Every row gives one point. The last column is the point's height on a tilted bowl or saddle (a function of degree 2), plus a little noise. Along how many of its main directions does it bend up, bend down or stay straight?
In the rows, zero is written as 128.

Points (11 x 3):
[[167 104 152]
 [113 185 155]
 [162  58 216]
 [119 103 125]
 [108 130 115]
 [104 170 138]
 [148 127 123]
 [156 166 142]
 [119 130 114]
 [124 146 117]
 [106 159 127]]
Directions: 2 up, 0 down, 0 straight

Points (18 x 4):
[[148 162  81 149]
 [211 126 113 163]
 [138  92  90 166]
 [145 100  93 173]
 [ 95 109 104 143]
 [ 73  95 133 102]
 [146 120 107 180]
 [171 190 112 130]
 [171 152 117 173]
 [153 167 130 157]
 [108 115 133 150]
 [ 95 134 102 140]
 [107 116  99 155]
 [110 109 121 154]
 [148 113 153 154]
 [163 151 158 152]
 [ 97 111 113 145]
 [109 188 113  99]]
Directions: 0 up, 3 down, 0 straight

Points (23 x 5):
[[117 115 122 103 121]
 [125 168 103 118 116]
 [ 74 113 137 165 102]
 [142 102 109 100 108]
 [145 133 160 110 110]
 [123  62  79 151  61]
 [126  86 141 121 119]
 [100 140 132 161 111]
 [120 133 111 130 115]
 [105  85 137  64 116]
 [193  83 104 205  53]
 [ 85  96 131 163 106]
 [119 155 163 113 110]
 [147 121 166 128 111]
 [ 94 121 175 120 103]
 [127 138 126 144 118]
 [192  49 111 168  62]
 [148 111 153 137 117]
 [110 145 129 144 117]
 [113 165 124 130 120]
 [ 93 141 122 160 105]
 [141 159 134  77 113]
 [ 73 119 171 140 100]]
Directions: 0 up, 2 down, 2 straight

Points (46 x 7):
[[ 89 142 134 105 120 145 131]
 [181 141 124 116 108 102 145]
 [143 189 100 174 177 162 176]
 [140 126 111 143 178  59 130]
 [121 203 113 118 124  68 177]
 [111 104 119  59 138 134 164]
 [123 144 140 185 151  96 130]
 [107 115 147  82 151 121 149]
 [ 81 181 140  81 142 166 116]
 [160  62 224 116 112 121 204]
 [119 119 171 124  79 109 166]
 [125 162 102 127 161 105 139]
 [120 104 181  77 111 115 174]
 [135 125 104 148  88 176 159]
 [153 176 115 122 141 116 144]
 [100 194  90 101 140 123 153]
 [112 104 123 108 123  82 139]
 [138 170 189  76 170 148 107]
 [135  94 148 127 151 133 141]
 [140 158  72 123  84 155 173]
 [175 119 105 101  97 125 158]
 [129 125 183 116 112 107 153]
 [135 148 169 151 126 144 132]
 [ 89 104 125 134 150 150 136]
 [115 124 121 146 121  80 122]
 [140 135 113 122 139 190 149]
 [147  89 124  81  98 104 164]
 [112 201 100 205 135 153 189]
 [130 147 122 128 127  98 132]
 [131 107 154 130 109 166 145]
 [137 141 119 142 122 116 130]
 [110 124 128 121 127 111 131]
 [ 94 113 164 133 159 112 144]
 [149  95 105 145 112 113 127]
 [100 109 157 148 101 153 145]
 [118 125 193 160  79 137 173]
 [154 133  53 141 152 177 199]
 [135 143 128 111  85  96 153]
 [176 113 141 130 152  99 131]
 [124 190 123 200 103  98 177]
 [110 182 144 107 119 170 125]
 [138 107  81 132 122 153 150]
 [ 76 132 144 180 155 144 137]
 [180 133 128  91 131 154 150]
 [130 127 138 141  99 133 138]
 [105 104 116 127 192 139 155]]
Directions: 4 up, 1 down, 1 straight

Points (68 x 9):
[[163 154 192  76  76 145 134 159 105]
 [131 110  97  79 135 153 152 182  66]
 [173 128 106 161  99 115 153 137 102]
 [147 133 121 127 104 185 145 112  99]
 [163  90 110 106 109 144 139 137 101]
 [139 158  89 134 123 104 128 157 112]
 [125 170 137 140 104 163 107  64 104]
 [133 140 135 179 144 143 114  56  92]
 [105 154 155 164 118 133 107 140 105]
 [142 109 131 138  76 125 149 139 107]
 [148 181 130 142 168  84 145 128 115]
 [134  68  57 127 163 128 145 124 100]
 [174 128 146 187 129  94 168 156  89]
 [119 127 111  99 131 130 112 115 109]
 [158  96 213  63 151 191 132 140  87]
 [123  88 114 129 120 159 113 123 107]
 [117 138 140 105  75  95 119 166 109]
 [ 87 105  98 147 101  82  88 117 100]
 [110 125 101  86  96  90 165 105 103]
 [166 173 118 131 138  78 129  97 108]
 [155 185 154 159  78 125 116 160 114]
 [162  93 145 137 183 143  89 101 118]
 [138 124 152 134 173 142  95  85 119]
 [156  70 127 183 143 124 138 135  95]
 [ 90 131 104 114 193 115 162 119 104]
 [161 105 109 172 141 128 181 129  85]
 [124 108 128  67 176 128  65  97  94]
 [137 125 143 107 114 131  95 140 114]
 [127 145 137 102 129 127 174 119 105]
 [163 130 165 117 120 136 104 111 119]
 [123 111 113 141 182 122 106  30 110]
 [103  97 147 144  96 121 113 178 107]
 [ 99 126  84 131 133 134  68 138 109]
 [173 113  47 143 142  94 177 187  75]
 [ 74 112 134 131 144 134 117  99 101]
 [120 146 119 142 113 208 132 134  83]
 [ 91 127 102 150 145 105 162  90 106]
 [146 151 195  86 128 100 153 103 115]
 [135 135 121 151 161 134 144  70 109]
 [102 124 147 114 186  92 136 160 111]
 [ 48 106 131  80 170 161 118 133  70]
 [ 98 115 163 121  79 148  88 134 100]
 [ 93  96 127 111 105 134 104 127 103]
 [180 144 148 151 133 168 132 160 101]
 [175 155 130 144  95 137 147 171 104]
 [125 155 155 132  85 134 110 116 112]
 [143  81 111  88 119 155 201 145  63]
 [142 169 125 115 156 144 124 159 109]
 [123 155 136 174  92  86 112 122 102]
 [141 120 143  90  91 172 102 115 108]
 [ 81 176  94  83 131 152  96 116  92]
 [124 109 110  96 162 135 170  78 104]
 [109 127 105 136 125 101 130 142 113]
 [134  87 145 110 180 135 128 123 110]
 [193 129 141 172  96 101 137 128  97]
 [140 172 130 116 133 176 150  98 107]
 [130  82  65  97  90 150 149 155  85]
 [141 139 189  69 136 116 144 159  98]
 [ 80 144 134 163 143  91 135 100 104]
 [111  97 122  93 138  81 112 116 104]
 [128 126 108 151 147 160 119 133 107]
 [ 73 107 132 112  92 143  77  24  73]
 [124  89 146 124 126 123 176 102 104]
 [153 165  99 125  75  96 157 110 111]
 [121 117 141 111 156 138 122 116 113]
 [109 117 137 159  67  86  99  72  84]
 [152 155  79  68 128 137 107 179  72]
 [138  93 146 132 139 127 138 123 112]]
Directions: 0 up, 3 down, 5 straight

Points (65 x 9):
[[149  98 146  61 157 110  84 151 168]
 [108 172 136 140 154 117 116  95 126]
 [154 157 130 120 142 138 150 156 138]
 [163 177  71  96  94 100 131 156 177]
 [182 116 154  77 178 171  53 165 148]
 [132  74 106  97 134  57 221 110 146]
 [ 98 140 162  91 144 166 116  54 141]
 [110 188 140 112 143 113  91 130 141]
 [138 182 135 126 153 149 120 150 135]
 [119 112 123 105  72  77 114 151 156]
 [158 126 103 154 153 107 114 129 138]
 [115 166 101  93 114 142 153 173 155]
 [160 142 124 123 128 122 129  99 148]
 [ 92 139 144 131 134 124  90 131 128]
 [157 150 142 122 143 180 119 150 138]
 [ 71 109 121 171  91 138 149  88 148]
 [139  98 129 152 112 107 101 156 153]
 [133 102 122  79 119 128 121  95 158]
 [ 98 134 128 114 150 177 153 125 135]
 [119 108 148 122 125  65 119 152 141]
 [142  62 150 148 110 142  94 129 173]
 [117 132 144 120 162 173  78 139 123]
 [127 136 175 159 172 134 170 100 123]
 [133 154  93 156 161 158  92 163 128]
 [162 169 130 112 128 136 112 116 154]
 [171 100  95  84 134 109 147  90 173]
 [ 69 138 126 192 106 134 130 149 157]
 [176 164 150 108  44 152 141  95 201]
 [137 116 154 157 149 125 109 126 130]
 [110 151 138 137 134 119 141 130 126]
 [112 140 162 144 141 151 159 142 121]
 [143  86 116 139  81  84  96  75 167]
 [119 176 176 117 167 149 122  99 123]
 [102 101 145  63 127  96 158 131 131]
 [168 113 148 134 129 114  84 129 153]
 [174  98 170 131  93  73 131 135 171]
 [ 99 141 138 113 109 136 156 120 132]
 [122 133  94 142 146 117 144 122 133]
 [103 154 190 150  59 183 157 167 179]
 [100 149  90 134 101  80 132 144 138]
 [167 121 116 149  84 116 114  76 166]
 [147 117 149  95 151 134 160 168 134]
 [188  70 113 120 114 163 152 112 189]
 [167 122 149 130  99  91 128 147 157]
 [173 103 171 112  75 116 112 102 180]
 [135  96 141 146 126 157 142 129 143]
 [144  75 156 131 144  81 118  91 159]
 [212 140 158 131  98 154 149 162 165]
 [114 131  83 162  90  99 147  78 151]
 [107 153 119 111 121  89 121 162 135]
 [ 93 107 132  79 110 165 144 120 155]
 [211 144 144 153 123 100 133  95 166]
 [138  85 165 147 126 135 171 108 142]
 [115 134 110 165 122 115 131 118 140]
 [ 62 142 133 185 142 118 112 137 133]
 [110 130  60 131  74 104 136 171 158]
 [136 120 131 118 131 107 146 149 131]
 [121 122 104 146 142  54 133 177 137]
 [100 127 114 139 115 123 122 122 134]
 [163  94 167  96 108  84 117 172 174]
 [112 153 139 142  93 214 183 106 192]
 [112 131  69 144 119 120 154 143 145]
 [138 121 153 133 177 190 164 134 129]
 [127 100  49 160 131 160 124 151 169]
 [131 187 132 164  97 114  37 171 210]]
Directions: 4 up, 1 down, 3 straight
